Each row is a point. Any point is a mix of the corners, with weights that add up to 1. It lies inside the corners' shape when no weight is negative. Say inside or outside, and name the corners with a negative weight.
In the rows, 128 means zero.

Corners:
(1): [137 115]
(2): [104 106]
(3): [ 71 249]
Points:
[144  94] -> outside (3)
[100 169] -> inside
[132 133] -> outside (2)
[ 89 136] -> outside (1)
[104 111] -> inside
[113 114] -> inside
[116 169] -> outside (2)
[108 119] -> inside

Corners:
(1): [185 133 147 125 147  91  63  47 182]
(2): [175 185 106  84 209  91 122  47 138]
(3): [131 103 132 144 117 103 165 142 141]
(4): [ 61 125  57 153 159 106  59 177 198]
(5): [ 96 116 123  93  46 226 161 107 106]
(6): [132 116 148 153 154 214 131 177 105]
(7): [193 208 100  50 115  89  99  59 199]
(8): [ 60 239 185 191  49 165 104 173 149]
(9): [112  72 195 137 156 222 139 148 134]
(10): [186 208 204  42  78  60  96 166  76]
Points:
[111 118 172 140 115 199 158 160 100] -> outside (1, 4, 7)
[118 163 144 124 106 129 101 124 153] -> outside (6)
[136 151 122 122 143 169 109 114 153] -> outside (3, 10)
[172 198 160 104 149 105  95  77 142] -> outside (3, 4, 5)
[132 126 181 115 111 171 138 140 104] -> outside (4, 7)

Corners:
(1): [124 117 128 145 127 142 107 111 132 138 126 154 131 113 129 121 123 131
 114 121]
(2): [128 137 142 147  99 132 118 135 140 114  99 136 138  95 140 184 144 159
 157 160]
(3): [122 132 133 139 106 127 122 126 115 119  99 134 107 119 143 150 116 138
 119 131]
(4): [177 131 121 139 142  95 120 139 103 102 112 160 133  92  66 119 131 116
 115 108]
(5): [168 123 133 120 145 147 114 144 115 127 112 135 117 145 128 109 116 155
 109 116]
(6): [118 137 150 154 115 150 161 119 145 120 107 138 107 151 134 110 129 123
 130 118]
(7): [131 136 126 128 117 141 123 150 122 109 133 131 123  98 139 131 147 127
 123 135]
(8): [173 126 128 113 111 138 118 134 119 147 134 139 118  92 123 142 103 136
 125 144]
(9): [122 126 126 144 177 129 127 120  98 110 121 141 124 117  97 121 120 122
 128 133]
(10): [ 95 137 134 145 151 146 140 124 157 172 131  80 140 249 165  96 188 117
 126 139]
(11): [112 157 122 131 128 136 134 123 147 117 142  93 126 138 121 139 123 139
 148 132]
(12): [125 138 122 149 107 112 130 114 126 102 120 143 118 100 139 150 183 135
 148 121]
(13): [150 135 128 143 158 135 108 122 120 138 111 131 133 145 145 114 118 133
 125 122]
(14): [149 117 111 107 151 144 112 117 104 110 129 147 110 112 130 145 114 121
 149 105]
(15): [129 147 123 109 115 132 119 138 130 134 130 128 113 163 140 115 116 143
 140 135]
(16): [132 126 122 114 125 124 122 113 137 111 106 146 112 142 152 108 124 128
 109 141]
(17): [116 124 145 125 106 126 123 123 104 146  94 131 148 110 125 120 132 130
 134 131]
(18): [123 110 136 148 113 107 144 126 132 117 103 141 128 111 133 119 112 132
 120 129]
(19): [123 131 129 130 125 119 126 126 104 139 131 137 157 116 129 132 117 129
 111 116]
(20): [130 133 187 156 109 118 124 123 140 114 114 109 126 107 124 149 144 131
 135 133]
(21): [120 142 127 132 222 126 118 128 131 197 149 121 167 147 146 124 122 121
 123 121]
Points:
[127 131 132 132 129 136 124 126 129 134 121 127 125 140 140 126 133 134
 128 131] -> outside (4)
[129 134 135 137 129 129 126 127 127 129 120 128 127 127 130 130 131 132
 127 133] -> outside (14)
[134 136 136 133 125 136 129 132 132 129 122 124 122 134 141 132 127 140
 127 136] -> outside (1, 4, 14, 17)
[131 129 140 134  99 138 125 133 123 108 118 136 122  90 128 151 129 145
 143 135] -> outside (3, 4, 10, 13, 16, 21)
[134 121 139 138 140 134 124 123 119 140 113 136 126 136 123 114 121 125
 124 119] -> outside (2, 7, 11, 12, 16, 19)
[138 133 139 145 121 121 125 127 132 122 115 136 128 105 132 139 126 136
 118 129] -> outside (9, 10, 14, 15, 17)
[131 134 135 136 121 130 124 126 123 124 115 131 127 127 126 127 132 134
 127 131] -> outside (14, 18, 21)
[121 138 142 144 140 130 124 123 133 135 112 124 133 143 132 125 140 134
 131 131] -> outside (7, 8, 14, 18, 19)

Corners:
(1): [163 189  82  70  88 135  94 166 147 196 172  75 111 190 128 141  97 185
 158 122]
(2): [132 180 105 141 196 125 116 121 164 151 117  90 162  93 127 111 120  80
 136 161]
(3): [128 170  95  78 138 120  39 168 116 167  95  90 130 138  72 175 199 181
 140 106]
(4): [139 140  61 155 102 122 132 100 225 149 161 160  81  82 113  58  77 116
 131  98]
(5): [120 147 114 130 132  57 146  69 154 116  94 133 120 176 121  46 195  64
 147 186]
(6): [170 153 158 107 201 249  45 174 182  88 163 167 142 225 105 135 116 157
 105 106]
(7): [119 149 112 138  47  87  44 190 210 157 106 142 140 143  96 159  77 166
 148 157]
(8): [ 44 159 185  89 137 183 112  91 107  66  80  93 119 104 170  26 204  81
  82 192]
(9): [122 152 169 142 178 211  72 154 173  10 123  65 149 168 118 114  86 168
 142  93]
(10): [136 218 121 229 123 111 144 134 127 150 136 121  58 112  87 100 179 172
 147 140]
(11): [ 47 121 203  59 181 131 197 147  73  51  17 164 129  92 167  38 174  80
 151 181]
(12): [ 23 188  95 123 140 113  98 104 123 126 171 129 140 127 152  90 133 104
 200 118]
(13): [156 107 125 151 202 213  14 137 134  46 153  86  94 218  84 153  60 140
 121 175]
(14): [ 73 144 159 119 116  80 183 106  67 143 124 162 178 107  81  73 184 106
 136 173]
(15): [145 192 139  70 143  34  67 129 123 122 130  82 125 129 128 172 131 179
 101 104]
(16): [109 107 233  76 218 215  87 118 143  95 146 123 141 142 127 111 130 198
 191 125]
(17): [150 217  45 146  76 148 105 127 175 115 143 145 149  63  86 131 132 173
 172 140]
(18): [ 93 106 242  27 202 194 177  94 104  25  37  64 167 105 182 186 182 103
  81 163]
(19): [147 211 191  53 127 162  68 163 152 160 138 137 100 179  51 152 122 117
 132  69]
(20): [165 171 112 171  99 140  96  87 130 200 138 139 148 136 168  94 115 134
 147  80]
(21): [201 161  78 149  65 115 128 165 171 159 177 125 128 107 125 120 139  72
 169 125]
Points:
[126 163 140 120 139 154  97 141 150 104 127 105 130 145 119 117 122 143
 142 122] -> inside
[125 153 144 111 154 152  97 132 141 110 133 128 134 151 114 115 133 137
 135 134] -> inside
[129 132 141 112 134 160  84 119 154 101 160 104 139 175 147 114 100 139
 143 123] -> outside (2, 3, 10, 11, 17, 19)
[112 148 160 117 165 141 106 113  88  92 105 115 131 164 122 108 178 104
 122 140] -> outside (1, 2, 4, 7, 16, 17)
[111 151 134 109 150 139 112 135 138 104 115 115 128 128 124 105 146 131
 140 152] -> outside (19, 20)
[138 177 116 125 110 132  88 132 188 127 153 102  97 133 104 124  99 129
 143 129] -> outside (3, 6, 11, 14, 20)
[116 157 142 122 158 152 105 116 136 104 124 119 128 129 125 100 137 117
 136 132] -> outside (1, 7)

Corners:
(1): [171 147 115 105 211 131 125 148 176 166  39  82 129 100 126 159 169  84
  77 110]
(2): [136 153 157 155 115 119 154 142 169  66  72  79 153 194  86  88 176 163
 122 131]
(3): [ 64  60  59  97  73 199 140 123 151 106 199 128 124 149 105 128 123 118
  98 118]
(4): [ 95 169 153 151 124  96 159 133  78  81  85 110 228 129  92 110 112 153
  82 119]
(5): [ 78  54 114 156  84 164 118  85 107 116 130 130 139 113 144  87 115  89
  87  89]
(6): [141  54 103 186 115 171 137 137  64  69 159  95 139 109 132  96  96 130
 103 184]
(7): [149 154 162 155  90  74 160 129 124 108 101 127 160 126  52 116 115 110
 150 133]
(8): [124  62  65 133  71 154 105 127 101 107 171  86 164  83 171  82 131 112
 141  95]
(9): [117 176 126 196  92 144 193 143 124 125  91 119 203 157  59  96 139 150
 155 121]
(10): [167 103 122 116 199  93 168 152 154 197  99  51  40 110 136 163 184 113
  43 151]
(11): [ 86  99 141 186 128 166  85 125 146  84 192 174 128 115 124 128 126 126
  84  89]
(12): [125 166 107  98 211 112 119  90 155 171 118  62  98 104 148 100 156  97
 108 163]
(13): [ 99  68 126 148 122 190  96 147 184 133 119 120 157 170 166 132  79 200
 128 113]
(14): [159  91 147 171  87 223 105  65  79 108 193  97 125 147  96 109 117 165
 128  89]
(15): [113 191 135 189  31  62 124 114  69 149 110  82 158 126  66 113 134  70
 144 178]
(16): [141 142  66 125 196 115 170  88 169 173  31  75  89  84 169 198 187 135
  73 166]
(17): [137 139  28 121 114 170 140 110  98 176 140 175 100 137 130  95 139 118
 105 166]
(18): [180 166 101 143 138 105 142  99 172 132 130  82 215 101 105  79 131 108
  79 163]
(19): [145 192 132 154 167  76 177  89  52 100 141  99 189 168 131 146 109  97
  90 120]
(20): [115 144 114 249 122  80 105  89 109 143  97  65 175 153  71 134  88 169
 142  91]
(21): [149 138 118 122 141  82 133 101 107 136 114  89 202 163  75  80 176 143
 160 183]
Points:
[122 111 112 151 126 146 137 116 123 121 126 107 143 124 123 114 126 127
  99 120] -> outside (15, 21)
[102 101 123 153 110 147 130 112 121  95 136 105 168 144 116 105 120 150
 131 112] -> outside (1, 10, 15, 17, 18)
[124 101 103 166 121 164 111 104 124 112 150 108 164 150 123  96 115 145
 125 113] -> outside (4, 7, 10, 15, 16)
[169 142  82  85 189 128 162 118 169 183 104  79  96 125 140 128 177 119
  92 159] -> outside (4, 5, 6, 11, 15, 20)
[147 158 134 159 139  95 148 121 141 168  56  61 132 143 103 139 161 127
 137 126] -> outside (3, 4, 6, 11, 17, 18)
[133 131 122 153 124 126 136 110 110 120 128  99 156 140 112 116 129 130
 115 128] -> inside
[133 127 111 151 130 127 134 112 127 132 119  97 139 133 113 117 140 127
 114 137] -> outside (4)
